Rows are points. To make a cloud, some directions were put in groups of two or more. Within a group, all points are equally far from the middle, so they leave a hole (a ring in 2 directions, a hollow ball in 3). The other directions are filled evenly. Then the cloud was stretched, turned, moved and blurred a little. How many holes are there, and how many directions does each take, smallest first?

Cloud:
19; 30
-16; 33
42; -8
-5; -55
27; 24
-11; -55
43; -7
42; -7
12; 33
-23; -51
31; 21
26; 26
16; 31
-38; -39
Holes: 1 (2)

Cloud:
32; 12; 33; 20
72; -25; -2; -2
56; -2; 1; -31
25; 18; -70; -36
52; 4; 68; -27
10; 8; -3; -10
10; 29; 4; -17
-3; -4; -16; 18
11; -5; 50; -3
27; 39; -17; -6
30; 29; -41; 13
47; 9; -42; 5
63; -31; 16; -3
13; -32; -5; -2
20; 6; -10; -32
23; 1; 25; 20
4; 29; 22; 21
56; 18; 77; -48
41; 35; 31; -17
-15; -9; -30; -42
70; 4; 14; -3
-30; -4; -35; -14
35; 16; -1; -21
-21; 25; 40; -28
75; -23; -10; 0
12; -1; 35; -60
16; -34; 19; 5
13; -17; 44; 8
-2; -10; 85; -55
-7; 19; 10; -29
20; 14; -77; -5
Holes: 0

Cloud:
-39; -27; -26; -13; 26; 58
1; 11; 28; 11; -22; 38
33; -57; 25; -27; 5; -20
-26; -63; -9; 5; -26; -59
16; -52; -26; -31; -20; 0
15; 43; 51; -26; 18; 24
-51; 29; -4; -12; 14; 5
5; -33; 32; -36; -30; -52
-36; -39; -45; 10; -37; -35
-17; -23; 16; -24; -24; -69
-19; -14; -7; 9; -26; 47
-4; -22; -14; -56; -11; 15
-28; 25; -30; -29; 10; -27
22; -47; -35; -23; -1; 12
-3; -48; -28; 5; -42; 7
-16; -20; -34; -45; 24; 38
30; -8; -14; -44; 23; 26
-31; 32; 3; -11; 41; 10
27; -16; 39; 6; 42; 74
-8; -34; 10; 45; 53; 33
-6; -3; -48; 18; 1; -11
50; -25; 23; 27; 17; 27
-21; 51; -20; -34; 7; 35
-37; -68; -26; 35; 10; 22
-34; -34; -46; 13; -37; -28
2; -51; -25; 3; -41; 6
23; 18; 57; 8; 45; 49
-3; -79; 16; 12; -17; -46
-12; 23; -25; 26; 22; 60
-55; 9; -19; 9; -4; 28
-55; -12; -27; -40; -6; -14
-48; 5; -14; 29; -1; 17
26; -30; 21; -16; 35; -28
35; -67; 9; -2; -13; 1
9; -56; 47; 21; 7; 35
-22; -12; -36; 21; -37; 11
-18; -14; -36; -38; 37; 41
20; -9; 53; -14; 54; 43
9; -63; 9; -12; 24; -35
-10; 14; 24; -28; 3; -50
34; 10; 32; -23; 4; -34
-20; -41; -46; 6; -43; -7
14; 35; 21; 10; 10; 61
20; -25; 29; -47; 20; 28
36; -60; 2; -18; -11; -2
30; -7; 52; 24; 46; 56
19; -49; 0; -32; -34; -17
-27; 23; -10; -11; 54; 28
Holes: 3 (2, 2, 2)

Cloud:
55; 88; 43; 12; -6; 60; -55; -5
53; -10; -54; -25; -40; 34; 31; 16
-11; 13; 16; 13; -38; 11; -32; 23
-21; 33; -44; -30; 11; -15; -32; -6
-27; -70; -30; 73; 32; -42; 51; -78
12; 65; 49; 16; 16; -14; 2; -39
-6; 53; 59; 62; 39; -17; -46; -31
22; -24; 4; 14; -31; -55; 0; -22
13; -4; 7; -46; -8; 38; -45; 11
-59; 8; 43; -25; 58; -30; -6; 19
9; 35; 17; 23; -46; -22; -31; -26
-10; -26; 0; -4; 40; 49; 49; 8
33; -8; -25; 3; -2; -6; 26; 23
35; 60; -8; -3; -16; 68; -18; 38
-24; -9; 41; -7; -18; 4; -18; 37
-13; 19; 21; -30; 10; 32; -22; 69
-2; 43; 7; 16; 7; 10; -66; 7
10; -34; -5; -48; 1; 13; 0; 54
14; 18; 26; 6; 12; 74; 23; -2
16; -2; -33; -22; -3; 5; 7; 63
39; 27; -3; -19; -26; -28; -15; -17
-23; 3; -7; 16; 12; 18; 6; 64
6; 3; -13; 71; 3; 22; 42; -5
58; 64; 41; 21; -1; 52; -62; -28
27; -3; -33; 0; -42; 47; -19; 24
57; 21; 36; 31; -4; 41; 26; 15
17; -11; 7; 15; 0; -22; 24; 47
33; 14; -49; 37; 9; 11; 12; 10
-18; 29; 6; 26; -15; 0; 5; -66
-10; -3; -2; 48; 20; -28; 53; -51
-25; 1; -16; -49; 23; 36; 12; 27
-15; 59; 18; -54; 5; -6; -36; 16
-25; -29; -28; 13; -38; -7; 12; -13
15; -22; -43; -35; -29; 11; -18; -36
23; 50; -26; -26; 27; 60; -3; 46
-3; -21; -42; 54; 1; -13; 9; -60
-4; 39; -9; -34; -31; 21; -29; 18
36; 48; -37; -30; -27; 47; 14; 21
1; -43; -42; -9; -7; 15; 30; -23
-23; -7; -9; -64; 2; 37; -29; 43
2; 42; -22; 30; -13; 42; -10; 20
-21; -14; 21; 38; 6; 32; -1; 20
-4; 4; -65; -39; -9; 22; 19; 9
-44; 24; -38; -56; 28; -29; -19; 14
6; -17; 6; -3; -32; 18; 16; 8
24; 19; 11; 10; 18; 29; -1; -9
-68; -15; 45; -17; 37; -20; -21; -6
-22; -29; -38; -14; -3; -73; -8; -10
57; 1; 15; 58; -6; -36; 20; -85
29; -30; -20; -14; 2; 13; 7; 27
-37; 32; 34; 20; 28; -26; -24; -52
-31; -9; 40; -16; -15; -38; -7; -42
21; 57; -19; -13; -4; -7; -32; 10
41; -4; -34; 12; -13; 27; -15; -14
71; 27; 5; 24; 3; 24; -19; -37
-15; -28; 3; 26; -54; -14; 34; -16
-38; -18; 16; 7; 26; -10; 18; 19
-72; -15; -28; -23; 13; -28; -10; -13
-46; 34; -23; -25; 34; 0; -57; 0
2; -52; -38; -25; 13; 37; -14; -26
22; 5; -41; -29; -15; -22; -5; 17
0; 52; -13; -22; -25; 48; -54; 2
-6; 0; 20; 37; 20; -28; 14; -18
-36; -1; -34; -21; -21; -19; -47; -5
-1; 61; 49; -24; 26; 22; -39; -1
30; 15; -23; 35; 16; 34; 28; 38
-12; 5; -8; -15; 40; 5; -3; 25
38; -30; -5; 10; -42; 15; 1; -18
23; -22; -21; -11; -24; 93; -14; 76
-7; 54; 69; -5; 6; -32; -52; 44
-14; -42; -58; -9; -9; 53; 38; 55
47; 34; -18; 7; -20; 32; -36; -39
16; 48; 17; 59; 13; -25; -8; -26
Holes: 0

Cloud:
-16; 9; -2; -2; 28; 43; 9; -36; 13
-19; 22; -5; 63; 35; -7; 5; 6; 28
-68; 16; -3; 11; -26; -43; 2; 13; 16
-21; 18; -1; -26; 41; 26; -2; 32; 11
36; -47; -10; 4; -19; -2; -37; -39; -21
-46; 53; 12; -5; 27; 28; 16; 6; 33
11; 13; -50; 18; 31; 38; -24; 14; 34
9; -23; 5; 46; 10; 1; -23; 12; -7
8; 3; 1; -7; 3; 16; -9; -5; -8
3; -10; 10; 0; -8; -7; 30; 20; 11
-28; -10; -44; -7; 38; -2; -11; -19; -2
16; -31; -79; -40; 31; 32; 38; -18; 22
20; -33; -20; -4; 4; -6; -24; -29; -33
-17; -34; 8; 7; -22; 19; -1; -2; 28
-29; -6; -20; 15; 27; 0; -44; -8; -13
-29; -1; -9; -13; -33; 30; -7; -28; 47
-1; -13; 49; 23; 11; 15; -47; 6; -46
9; 21; -56; -9; 12; -13; 21; 4; 11
-24; 15; -42; -17; -55; -18; -16; -27; -29
13; 12; 48; 31; 21; 32; 7; 24; -25
-10; -1; -95; -4; -33; -29; 22; 6; 23
-3; 60; -14; -23; -14; 3; 4; 48; -28
-58; 11; 21; 15; -28; 12; 18; -10; 2
-33; -9; 2; 17; 38; -1; -2; -3; 40
-10; -20; -34; -36; -7; -7; -29; -45; -1
3; 20; -34; 47; 29; 21; -17; 31; 14
-52; 11; -2; 3; -27; -27; -20; 6; -2
-13; 13; -39; -49; -8; -19; 10; -13; 51
10; 1; -42; -10; 22; 12; 16; 55; 13
28; 4; -6; 13; 27; 39; 36; 21; -4
-15; 6; -46; -13; 18; 40; -1; 33; -7
20; 30; -50; -18; -19; -7; 3; 40; -23
-16; 39; -27; -36; -5; 26; 54; -2; 20
-33; -18; -9; 24; 16; 13; 41; 11; 17
11; -11; -20; 44; 5; -43; -24; 14; 15
-21; 4; -8; -31; -33; 18; -18; -74; 21
-46; 25; 9; 11; -11; 42; -9; 4; 58
-23; -8; -5; 2; -3; -1; 11; 16; 10
16; 22; -33; 15; 12; 1; 28; 4; 25
14; -5; -32; -16; -4; -28; -41; -6; -40
5; 7; -60; -15; -14; -15; 27; 37; 7
-17; 13; 11; 31; 4; 7; -28; 7; 4
-1; -8; 9; -28; -34; 14; 25; -18; 44
-8; 5; -28; 26; -10; -35; -13; 69; -14
-38; -13; -6; -35; 4; 30; 25; -30; 36
-33; -4; -17; 25; 38; -4; 19; 9; 91
-39; -12; 13; -1; -30; -36; -6; 17; -6
-13; -10; -56; -19; -16; -33; -2; -6; 8
-12; 29; 8; 1; -41; 21; 30; 33; 19
-8; 15; -12; -23; 44; 29; 9; -2; 50
-13; -17; -44; -8; 35; -36; 27; 24; 45
21; 17; -36; -40; 10; 15; -18; 3; -38
-16; -3; -25; 39; 49; -39; -13; 5; 20
44; 1; -10; -33; -16; 51; -26; -40; -19
5; -14; -59; -17; -14; -1; 12; -18; 27
1; -10; -39; 16; 24; -19; -22; -26; 12
-51; -8; -16; -9; 10; 35; 55; 11; 41
11; 37; -44; -27; 22; 25; 0; 37; -16
-11; -4; -20; -10; -24; -15; -6; -11; 70
1; -1; -17; -46; -39; -8; 6; 13; -16
-32; 26; 8; -44; -29; 49; 11; 14; -14
-4; -17; -17; -9; 12; 40; 21; 23; -8
-35; 24; -38; 59; 5; -9; 11; 54; -3
0; 13; -36; -7; 24; 35; 6; 29; -31
-23; -27; -26; 13; -22; 28; -1; -13; 40
-11; 1; 4; 11; 18; -19; -20; -12; -5
-16; -4; -6; 8; 11; -23; -1; 52; -33
-9; 4; -67; -27; 20; 3; 15; 39; 35
-30; -16; -26; -26; 45; 18; 27; 25; 35
7; -26; -13; -24; -1; -28; 39; -2; -4
-5; -19; -24; -25; -16; -16; -12; -11; -45
10; 19; -60; -32; 8; 39; 21; 14; 1
-25; -5; -14; 13; -33; -13; 6; -47; 28
16; 32; -12; -35; 30; 44; 3; 1; 2
-54; -5; -34; 9; -14; -54; -1; 15; 10
-12; 1; 9; -27; -57; 4; -9; -14; -15
1; -25; -32; 3; 8; -39; -1; 47; -11
20; -30; -29; 40; 9; -26; -19; -1; 6
21; -40; -32; 5; -18; 11; -13; -16; 24
-2; -19; -54; 24; 4; -49; -29; 12; 2
-11; 8; 2; 19; -35; 16; -14; 3; 3
-30; -11; -11; -12; -7; -13; -6; -18; 30
-69; -10; -3; -50; -45; 22; 15; -33; 47
26; 27; -21; 8; 25; 41; -20; 25; -53
-30; 49; -28; -1; -6; -9; 38; 41; -8
-30; 20; -19; 6; -51; 20; 18; 36; -11
-13; -40; 12; 28; -21; -5; -23; -8; 10
-47; 16; 7; 31; -42; -22; -26; 11; 38
-7; 53; -5; -4; -8; 2; -13; -18; 17
-36; 14; -22; -7; -25; -15; 32; -17; 7
37; -42; -6; 12; -16; -35; -35; -17; -11
-12; 17; -44; 26; 32; -24; -18; 16; -16
2; -20; -49; -31; -20; -11; 32; 16; 12
-11; 20; -84; -27; 29; 10; 30; -25; 44
-21; 35; -27; -84; -4; 12; 27; -24; 23
46; 7; -62; 27; 26; 3; -12; 26; 10
15; -11; -35; 39; -9; 3; -9; -12; 5
-15; 23; 4; 19; 33; 51; 13; -8; 39
-37; 41; -14; -36; 38; 28; 29; 17; 31
-54; 7; -16; 8; -27; -52; 28; 49; 40
-23; 5; -6; 30; 8; -12; -45; 2; 7
-12; -11; 5; -39; -52; -11; -7; -43; -21
7; -21; -10; -44; -5; -7; -16; -10; -12
23; -1; 15; 16; 43; 9; -3; -10; -28
-9; 0; -11; -36; 25; 55; -13; 11; -27
Holes: 0
